Each row is a point. Examples show where two turns around zero, p and q, send a point. Write where each new point lands after one turn and then the other. Backwards means that the second turn is done in reverse. Each puzzle has new turns, and all numbers are rounded.

Turn p:
[ 0.24 -0.06] -> [-0.07 -0.24]
[0.41 0.20] -> [ 0.19 -0.42]
[-0.19 -0.23] -> [-0.22  0.20]
[-0.45  0.15] -> [0.16 0.45]
[-0.01 -0.06] -> [-0.06  0.01]
Turn q:
[-0.17  0.05] -> [-0.08 -0.16]
[-0.12 -0.36] -> [ 0.33 -0.18]
[0.28 0.31] -> [-0.26  0.33]
Where do these land?
p, then q backwards: [0.38 0.30] -> [-0.33 -0.35]
q, then p: [-0.34 -0.08] -> [-0.35 -0.01]
p, then q: [-0.16 -0.26] -> [-0.21 -0.22]
q, then p: [0.12 0.04] -> [0.13 0.01]

Turn p:
[-0.40  0.18 -0.50] -> [ 0.31  0.33 -0.49]
[0.32 0.01 0.19] -> [-0.04 -0.29  0.23]
[ 0.01 -0.01  0.28] -> [-0.09  0.03  0.26]
[ 0.07 -0.19  0.03] -> [-0.19 -0.08 -0.01]
Turn q:
[ 0.43 -0.04 -0.20] -> [ 0.42 -0.19  0.11]
[-0.11 -0.10 -0.30] -> [-0.13 -0.26  0.16]
[ 0.39 -0.25  0.24] -> [0.38 0.29 0.20]
[-0.09  0.12 -0.16] -> [-0.09 -0.18 -0.08]
[-0.32 -0.05  0.31] -> [-0.31  0.32 -0.05]
[-0.29  0.31  0.11] -> [-0.27  0.03 -0.34]
Where do these land?
q, then p: [ 0.29  0.15 -0.15] -> [-0.14 -0.32 -0.09]
q, then p: [-0.34  0.01  0.35] -> [ 0.35  0.33 -0.07]
q, then p: [-0.12 -0.23  0.23] -> [0.22 0.17 0.21]
p, then q backwards: [ 0.17  0.07 -0.43] -> [ 0.18  0.41 -0.12]

Turn p:
[ 0.37 -0.54 -0.08  0.31] -> [ 0.43 -0.52  0.18 -0.21]
[-0.06 -0.17 -0.16  0.01] -> [-0.01 -0.20 -0.13 -0.05]
[-0.01  0.66  0.14 -0.36] -> [-0.23  0.57  0.04  0.45]
[-0.18 -0.05 -0.20 -0.23] -> [-0.11 -0.06 -0.32  0.10]
[-0.07  0.36  0.00  0.25] -> [-0.32  0.11  0.29  0.00]
[-0.20 -0.08  0.20  0.05] -> [ 0.00  0.14 -0.07 -0.26]
[ 0.16 -0.19  0.10 -0.04] -> [ 0.27 -0.04  0.00 -0.03]
Turn q:
[-0.15  0.23  0.19  0.02] -> [ 0.23 -0.18  0.08 -0.14]
[-0.04  0.04 -0.10 -0.11] -> [-0.08 -0.07  0.10  0.06]
[-0.08  0.15  0.24  0.13] -> [ 0.27 -0.07 -0.03 -0.16]
[-0.09 -0.41 -0.03 -0.31] -> [-0.49 -0.05 -0.10 -0.15]
[-0.18  0.32  0.05  0.01] -> [ 0.23 -0.24  0.16  0.00]
[-0.08 -0.55 -0.46  0.14] -> [-0.44  0.03 -0.45  0.38]
[0.62 0.22 0.10 0.13] -> [0.28 0.57 0.23 0.02]
Where do these land?
q, then p: [ 0.16 -0.23  0.39 -0.15] -> [-0.10  0.24 -0.29  0.32]
p, then q: [-0.18  0.01  0.32  0.23] -> [-0.05 -0.13  0.35 -0.21]
p, then q: [ 0.21 -0.23 -0.36 -0.04] -> [-0.19  0.23 -0.37  0.08]
p, then q backwards: [-0.45  0.12 -0.30  0.10] -> [-0.17 -0.46 -0.08 -0.26]
q, then p: [ 0.25  0.33 -0.05 -0.12] -> [ 0.15  0.31  0.25 -0.07]
